Each row of a before or after table is a point. One or more steps were done to the points. Then noise was added and the rows were shuffled. The steps act on how far a point lies along the listed directions, d1 being the first. What was done? A step turns or swaps two directions, mirrors them in a line or flattens them onto one, adds a multiple of one to another, or multiplies one. Angles are multiples of 10 degrees, from the lower direction toward the higher: turns from -170 to 170, lines from 10 to 170 but not 90. Use the fewest steps. Two steps may share a direction if one is a turn and the other turns, adds or multiplies; they go together, in the order done. Otherwise the lowest direction goes first.
In the rows, 128 means zero.

Directions:
(1): [ 87 151]
(2): [151 169]
Before (8 x 2):
[[102 141]
 [140 146]
 [150 163]
 [112 101]
 [194 152]
 [147  90]
 [136 170]
 [119 194]]
After (8 x 2):
[[110  99]
 [209 180]
 [160 111]
 [ 87 123]
 [142 148]
 [108 166]
 [152 167]
 [133 161]]
Steps: add -0.7 times d1 to d2

Directions:
(1): [ 98  79 123]
(2): [123 137  71]
Before (10 x 3):
[[130 124  81]
 [134 109 157]
 [125 125  87]
 [138 155 146]
 [138 178 159]
 [148 155 136]
 [106 118  77]
 [ 98 116 133]
 [ 96  71 110]
 [123 111  78]]
After (10 x 3):
[[104 122  54]
 [136 109 146]
 [149 151 171]
 [143 170 209]
 [122 114  56]
 [141 151 175]
 [124 126  80]
 [ 95 121 107]
 [129 125  77]
 [ 88  82  46]]
Steps: add 1 times d1 to d2

Directions:
(1): [106 141  66 162 135  98]
(2): [163 179 146 135  99  88]
(3): [182  88 130 167 150 116]
(4): [ 96 149 171 178 156 136]
Before (9 x 6):
[[198  90 157 111 110 121]
 [ 85 173 151 106 126 132]
 [170 169 174  81  70 111]
 [170 150 172 144 129 106]
 [175 120 154  92 103 135]
 [ 94 170 122 113 112 110]
 [105 180 124 164 119 105]
 [ 77 152 118 122 122 150]
 [128 142  97  96  95 115]]
After (9 x 6):
[[117 173 131 162 132  97]
 [154 117 186 168 166 131]
 [206 119  90 142  97  80]
 [147 110 173 151 141 155]
 [166 114  58 119 104  92]
 [138 126  39 113  98  81]
 [191  95 105  71  88 122]
 [155 117 181 128 133 127]
 [119 162 205 156 134 148]]
Steps: turn d1 and d3 by -140 degrees; multiply d2 by 0.7; multiply d4 by 2

Directions:
(1): [ 78 141 128 145 168 140  66 126 167]
(2): [128 150 137  49 104 170 119 141 153]
(3): [ 91 161  61 125  84 110 120 111 108]
(4): [117 142 139  80 181  95 122 107  74]
(5): [ 80 156 135 129 147 115 196 162 152]
Before (14 x 9):
[[110 141 146  81 171 117 136 148 127]
 [173 105 156 140 167  77 162 133  97]
 [111 126 126 112 142 108 111 125 119]
 [117 167 121  84 112 140 180 130 129]
 [148 130 108 135  96 133 153 139 115]
 [ 87 133 145 146 159 159 108 153 163]
 [177 116 159 116 146 115 118 112  84]
 [109 109 133 215 154 119 102 153 187]
 [129 137 139 104  79 145 182 174 160]
 [119 108  84 182 108 118 102 134 112]
 [154 154  80 106  27 154 102 114 134]
 [116 112 146 188 133 120 139 143 148]
 [115 117 141 126 161 103  85 103 116]
 [164  72 145 150 113 156  74 120 191]]
After (14 x 9):
[[119 138 123 106  98 162 127 166 187]
 [179  88 171 201 160  87 190 155 135]
 [120  94 113 193 173  74 115 121  72]
 [110 127 135 130 143 168  72 134 152]
 [ 86 126 150 159 164 103 145 139 154]
 [112 193  78  27  79 110 112  92  71]
 [168 131 113  54  45 168  95 125 123]
 [152 123 109 122 111 122 138 122  90]
 [103 128 124 137 131 118 133 144 145]
 [136 140 168 132 152 114 192 156 128]
 [124 110 162  61 192 109  89 101 121]
 [138 161  95  82  49 177 137 119 146]
 [154  79 162 200 164 105  98 115 111]
 [153  75 159 217 209  89  53 112 127]]
Steps: multiply d2 by 2; turn d2 and d3 by 20 degrees; turn d4 and d5 by 120 degrees
